Every row gives one point. Each copy is the shape, with its points in the same order, stretched, turned, moved and blurred by noise. Say if it was mirrored as well.

Shape:
[[-0.15 -0.19]
 [ 0.13  0.43]
 [-0.23 -0.41]
 [-0.05  0.10]
 [ 0.06 -0.14]
 [-0.12  0.41]
 [ 0.07  0.64]]
Copy 1 (7 x 2):
[[ 0.08 -0.23]
 [-0.19  0.42]
 [ 0.18 -0.41]
 [-0.05  0.05]
 [ 0.19  0.00]
 [-0.35  0.22]
 [-0.38  0.49]]
Copy 1 is: only turned
Copy 2, 7 rows:
[[ 0.30 -0.16]
 [ 0.02  0.41]
 [ 0.35 -0.35]
 [ 0.22  0.14]
 [ 0.08 -0.12]
 [ 0.24  0.41]
 [ 0.07  0.61]]
Copy 2 is: mirrored
Copy 3:
[[-0.11 -0.13]
 [-0.02  0.47]
 [-0.11 -0.33]
 [-0.09  0.15]
 [ 0.04 -0.03]
 [-0.24  0.40]
 [-0.13  0.63]]
Copy 3 is: only turned
Copy 4 (7 x 2):
[[ 0.20  0.01]
 [-0.41  0.16]
 [ 0.40 -0.07]
 [-0.11  0.05]
 [-0.01 -0.14]
 [-0.26  0.34]
 [-0.46  0.38]]
Copy 4 is: mirrored

Shape, 7 rows:
[[ 0.35  0.09 -0.40]
 [-0.15  0.33  0.31]
 [ 0.23 -0.43 -0.43]
 [-0.31 -0.17  0.21]
 [ 0.22 -0.20  0.05]
 [ 0.08 -0.41  0.02]
 [-0.25  0.14 -0.24]]
Copy 1, 7 rows:
[[ 0.15  0.22 -0.52]
 [-0.12  0.33  0.27]
 [ 0.16 -0.31 -0.58]
 [-0.12 -0.16  0.15]
 [ 0.27 -0.13 -0.12]
 [ 0.20 -0.38 -0.15]
 [-0.32  0.28 -0.23]]
Copy 1 is: only turned
Copy 2:
[[ 0.49  0.21  0.00]
 [-0.22  0.32 -0.05]
 [ 0.54 -0.40  0.03]
 [-0.28 -0.22 -0.18]
 [ 0.12 -0.17  0.18]
 [ 0.12 -0.41  0.09]
 [ 0.10  0.17 -0.43]]
Copy 2 is: only turned
Copy 3:
[[ 0.20 -0.18 -0.40]
 [ 0.13  0.59  0.20]
 [-0.19 -0.54 -0.10]
 [-0.32  0.34  0.35]
 [ 0.06 -0.13  0.23]
 [-0.17 -0.20  0.30]
 [-0.21  0.42 -0.25]]
Copy 3 is: only turned

Shape:
[[ 0.31  0.08 -0.13  0.02]
 [-0.08  0.16  0.43  0.38]
 [-0.08 -0.02  0.02  0.38]
 [-0.08 -0.15  0.17 -0.40]
 [ 0.22 -0.03 -0.24  0.33]
 [-0.28 -0.40  0.18 -0.43]
 [ 0.44  0.01  0.31  0.00]
 [-0.19 -0.03 -0.21 -0.53]
 [-0.27 -0.06  0.01 -0.57]]
Copy 1:
[[ 0.18  0.28 -0.21  0.00]
 [-0.23  0.23  0.37  0.11]
 [-0.21  0.07  0.02  0.16]
 [ 0.25 -0.15 -0.04 -0.28]
 [-0.02  0.18 -0.29  0.28]
 [ 0.31 -0.44 -0.02 -0.29]
 [ 0.34  0.30  0.16  0.15]
 [ 0.17 -0.12 -0.33 -0.49]
 [ 0.25 -0.16 -0.16 -0.52]]
Copy 1 is: only turned
Copy 2, 9 rows:
[[ 0.31 -0.18 -0.05  0.21]
 [-0.26 -0.25  0.48  0.36]
 [-0.11  0.09  0.28  0.29]
 [-0.17 -0.35  0.13 -0.32]
 [ 0.28  0.18  0.05  0.31]
 [-0.33 -0.17  0.33 -0.51]
 [ 0.34 -0.45  0.25  0.12]
 [-0.26 -0.16 -0.25 -0.30]
 [-0.38 -0.30 -0.06 -0.39]]
Copy 2 is: mirrored
Copy 3, 9 rows:
[[ 0.37 -0.10 -0.14 -0.11]
 [ 0.18  0.45  0.31  0.21]
 [ 0.05  0.30 -0.07  0.15]
 [-0.01 -0.37  0.50 -0.11]
 [ 0.32  0.15 -0.37  0.08]
 [-0.28 -0.41  0.53  0.05]
 [ 0.52 -0.06  0.22  0.20]
 [-0.12 -0.48  0.25 -0.49]
 [-0.17 -0.47  0.51 -0.41]]
Copy 3 is: only turned

Shape (12 x 6):
[[ 0.54 -0.01  0.18 -0.33 -0.63 -0.59]
 [-0.05 -0.01 -0.07 -0.01 -0.11  0.46]
 [ 0.36  0.20  0.00  0.24 -0.07 -0.29]
 [ 0.00  0.31 -0.39  0.12 -0.01  0.25]
 [-0.09 -0.14 -0.20  0.21  0.32  0.07]
 [-0.13  0.16 -0.38  0.45  0.04  0.32]
 [-0.16  0.17 -0.31 -0.10  0.04 -0.20]
 [-0.18  0.65 -0.38 -0.38  0.04  0.04]
 [ 0.10 -0.54 -0.02  0.03  0.60  0.00]
 [ 0.24 -0.12  0.36  0.00 -0.34 -0.31]
 [-0.15 -0.19 -0.47 -0.11  0.02  0.20]
 [-0.19 -0.12 -0.04  0.14  0.24 -0.24]]
Copy 1, 12 rows:
[[-0.10 -0.30  0.21 -0.51 -1.05  0.35]
 [-0.12 -0.04 -0.13 -0.24  0.42  0.04]
 [ 0.33 -0.04 -0.13  0.03 -0.45 -0.09]
 [ 0.01  0.14 -0.52 -0.06  0.25 -0.10]
 [-0.04 -0.14 -0.25  0.04  0.28 -0.44]
 [ 0.19  0.27 -0.42 -0.01  0.46 -0.37]
 [-0.38  0.01 -0.36 -0.01 -0.06 -0.15]
 [-0.50  0.14 -0.52  0.12  0.01  0.30]
 [-0.13 -0.70 -0.12  0.02  0.16 -0.44]
 [-0.03 -0.15  0.35 -0.17 -0.49  0.11]
 [-0.39 -0.18 -0.47 -0.36  0.32 -0.31]
 [-0.24 -0.09 -0.05  0.15  0.06 -0.36]]
Copy 1 is: mirrored
Copy 2:
[[ 0.24  0.02  0.59 -0.02 -0.57 -0.45]
 [-0.15 -0.30  0.10 -0.22  0.00  0.33]
 [ 0.19  0.26 -0.10  0.12 -0.29 -0.07]
 [ 0.03  0.00 -0.13 -0.48  0.07  0.29]
 [ 0.08 -0.15 -0.40  0.12  0.29  0.09]
 [ 0.07  0.19 -0.24 -0.22  0.31  0.42]
 [ 0.03 -0.08 -0.04 -0.33  0.21 -0.19]
 [-0.32 -0.12 -0.11 -1.02 -0.03 -0.02]
 [ 0.25 -0.59 -0.55  0.50  0.16 -0.06]
 [-0.07  0.09  0.30  0.30 -0.23 -0.23]
 [ 0.25 -0.40 -0.04 -0.29  0.32  0.12]
 [-0.01 -0.01 -0.25  0.18  0.34 -0.24]]
Copy 2 is: mirrored
Copy 3, 12 rows:
[[ 0.17 -0.54  0.22 -0.45 -0.68 -0.30]
 [-0.27  0.03  0.01 -0.22  0.21  0.39]
 [ 0.05 -0.11 -0.17 -0.03 -0.34 -0.05]
 [-0.38  0.11 -0.31 -0.12  0.06  0.15]
 [-0.03  0.30 -0.01  0.04  0.23 -0.02]
 [-0.51  0.31 -0.18  0.04  0.07  0.27]
 [-0.24 -0.06 -0.06 -0.21  0.09 -0.22]
 [-0.41 -0.27 -0.39 -0.33  0.24 -0.17]
 [ 0.41  0.31  0.12 -0.12  0.26 -0.09]
 [ 0.15 -0.34  0.24 -0.08 -0.34 -0.01]
 [-0.32  0.20  0.09 -0.37  0.22 -0.03]
 [ 0.06  0.05  0.08  0.10  0.20 -0.22]]
Copy 3 is: mirrored
